Every row gives one point. The window is the flat piece filled in between its corners: a triangle in 3 columns, a solid with four corners in 4, and so on. A path goes straight from each point to the next, and from the last back to the first. List the points from which the path goes on through the window.
In the rows, zero is written as 128.

Window (3 x 3)
[[103 186 124]
 [ 88  77 109]
 [188 134  87]]
Path:
(1): [184 131 107]
(2): [165 137  45]
(3): [132 151  41]
(4): [164 138 122]
(5): [139 164 152]
(6): [105 165  53]
(7): [85 93 71]
(8): [100  80 133]
(9): [126 131 149]
(10): [ 92 142  55]
(11): [206 172  67]
(12): [226 159 122]
Through the window after points: 1, 3, 5, 7, 9

Window (6 x 6)
[[112 112  97  95 109 147]
 [138 109 173  87 105 152]
 [ 90  99  74 249 165 140]
 [135 167 124 127 106 151]
 [ 85 133 142 120 102 150]
 [ 92 115 106 119 181 143]]
Path:
(1): [120 107 118 164 124 198]
(2): [111 114 120 159 114  96]
(3): [110 119 143 112 124  93]
(4): [109 117 132 118 121 167]
(5): [112 138 129 150 136 201]
(6): [122 128 117 145 129  94]
(7): [112 108  99 154 157 126]
(8): [113 112  90 157 166 179]
(9): [ 97 129 105 129 142 179]
(10): [ 99 128 103 130 144 102]
(11): [128 131 129 122 113  84]
(12): [130 126 124 134 129 202]
Through the window after points: 3

Window (9 x 9)
[[118 104 137 120 153 125  92 107 115]
 [146 152 115 180 129 140 146 101 115]
 [138 202 121 150 134 136  62 237  97]
 [142  92 249 121 142 132 117 120 135]
 [112 145 112 108 143 183 150 105 118]
 [181 132  98  95 135 124 137  75 160]
 [134 163 178 103 158 106  96 119 123]
 [122 126 159 113 154 112 154 135 118]
 [112 144 130 127 103 125 121 118 122]]
Path:
(1): [115 126 142 117 154 133 129 100 151]
(2): [128 131 134 118 151 133 134 113 147]
(3): [148 131 135 100 130 134 134 111  84]
(4): [155 136 158 118 129 125 117 112  74]
(5): [126 145 158 145 151 128 121 117 155]
(6): [127 148 145 141 146 117 101 151 142]
(7): [163 146 149 108 122 122  98 134  61]
(8): [141 139 131 102 120 149 123 117  82]
(9): [107 147 129 135 129 136 131 121 145]
(10): [126 146 116 135 142 136 128 113 137]
(11): [160 142 117 112 118 130 136 108  65]
(12): [157 129 143  97 134 130 133  91  87]
Through the window after points: 2, 4, 8

Window (11 x 11)
[[102 124  37  88  91 148 158 142 121 162  83]
 [148 111 111 113  43 144 195 174  49 150  90]
 [105  56 105 131 115 229 147 131 112 187  70]
 [162 110 121 131 153  60  94  89 182 110 121]
 [ 74 115 100 115 160 194 111 154  74 107  99]
 [108  99  88 165 110 105 241 174 109 170  56]
 [ 63 119 113 141  79 131 151 133  73 203  91]
 [132 177 170  81 161  99 140  83 214 102 147]
 [ 94 128 135 147 114 119 101  76 232  51 126]
 [141 176 126 135 161 120 116   7 180  67 109]
 [161 197 123 168 130 115 112 120 199 122 113]]
Path:
(1): [116 141 164 133 122 118 127 130 155 110  25]
(2): [116 100  85 142 130 156 160 109 112 124 194]
(3): [107 134 101 154 117 110 161  95 157 114 158]
(4): [126 173 147 109 121  96 108 120 151 104  29]
(5): [119 137 136 103 114 145 130 137 126 137  51]
(6): [122 124 100 144 118 155 146 125 125 134 122]
(7): [145 146 115 160 141 140 140  98 170 123 176]
(8): [114 147 145 135 122 114 118 107 165 114  60]
Through the window after points: 5

Window (14 x 14)
[[155  98 149 178 132  81 130 127 125 153 133  93  72 133]
 [149 167 101 153 120 150 161 169  55  69 123 142 209 107]
 [149 134 226 114 149 123  69 113   7 215 146 189 104 165]
 [112 167 134 125 110  95  90  92 112 104  92 103 123 133]
 [179 154  83 129 138 107 125 168 148 133 124 162  48 146]
 [163 112  77 147 147 107 153 111  64 131  72 105 138 148]
 [162 115 112 122  78  98 158  99 174 165 135 131  98 136]
 [141 160 150 106 136 104 174  80  95 115 142 125 119 137]
 [ 90 103  62 143 122 136 146 116 147 146 115 156  73 105]
 [ 99 174 127 109  63  75 170 123  90 158  94 121 134 130]
 [153  48 112 114 152  98 119 150 113 156 103  89  77 130]
 [150 141  91 161 195 222 132 162  87 181 110  53 171 108]
 [133 126 102 143 128 112 148 166 142 129  46 169 104  97]
 [132 132  86 133 164  97 142 158 108 162 108 162 155 126]]
Path:
(1): [181 112 132 124 128  92 103 116  82 168 127 129  83  77]
(2): [133  97 128 122 148 116 130 145 101 153 105 122 104 161]
(3): [127 124 131 133 130 113 142 144 130 140 103 132 106 156]
(4): [174 119 105 126 121  94 121 115  78 170 138 117  88  50]
(5): [148 149  94 124 101  91 142 112 116 146 111 122 116  59]
(6): [130 134 127 125 103 106 156 123 123 150 112 133 115 158]
(7): [106 121  95 128 134 114 169 153 155 108  89 114 113 168]
(8): [162 129  81 136 124  98 138 114 111 143 116 111 110  82]
Through the window after points: 1, 5

Window (14 x 14)
[[ 77  97 117 157  80 175 148 214 158  96 125 175 119 128]
 [103  83 150 100  60 119 176 113 197 139 166 143 150 159]
 [206 130  92 132 129 128 119 125 107 121   7  79  79 109]
 [101 104 133 154 132 136  80  77 127  99  63 153 111  85]
 [123 127 157 138 136 168 147 127  71 114 124 132 135 152]
 [171 133 168  78 216 139 118 177 182 194 113  98 168 167]
 [147 209 111 129  67 164 133 100 169  96 140 126 109 107]
 [193  86 116 126 160 115  77 124 181 100 167  87 170 133]
 [174 142 170 173 171 112 111 156 146 116  92 221  84 156]
 [125 182 165 187 113 136 177 157 123 126 133  38 125 174]
 [ 73 205  53  51  94 105 114 101 119 124 197  22 142 113]
 [183  88 159 131 104  82 135 141 122 112  72  73 201  96]
 [ 84  66 125 117  32 124  94  91 143 184 183 157 166  95]
 [143 160  61 177 117 139 137 123 154  96  98 143 145 137]]
Path:
(1): [141 130 129 140 150 142 150 142 142 112 126 110 128 116]
(2): [127  81  95 164 146 155 163 165 180 126 139 145 114  47]
(3): [107 138 143 129  64 141 106 157 125 102 106 141 143 189]
(4): [139 121 125 129 100 137 105 141 131 103 103 124 161 173]
(5): [148 149 121 155 162 138 178 114 133 143 117 127  95  82]
(6): [146 116 128 140 144 130 132 128 142 129 120 125 134 107]
(7): [147 116 153 118 130 122  86 139 157 117  89 117 156 150]
(8): [107 100 133 111  60 130  99 112 136 125 102 120 167 156]
(9): [146 122 135 143 124 115 142 135 142 157 160 111 145  87]
(10): [141 123 118 156 134 120 160 131 143 141 126 139 135  95]
(11): [136 125 131 108 100 139  92 120 153 122 102 107 150 150]
(12): [136 170 138  99  94 125  81 154 149  91  99 122 154 210]
(13): [153 130 118 140 136 124 126 124 143 125 126 125 114 108]
(14): [158 134  98 146 150 117 175 117 155 146 132 106 111  55]
(15): [112 155 133  98 103 138  73 138 131  84 109  98 153 210]
(16): [145 160 118 128 119 137 114 138 142 106 102 112 135 164]
Through the window after points: 2, 4, 6, 8, 10, 12
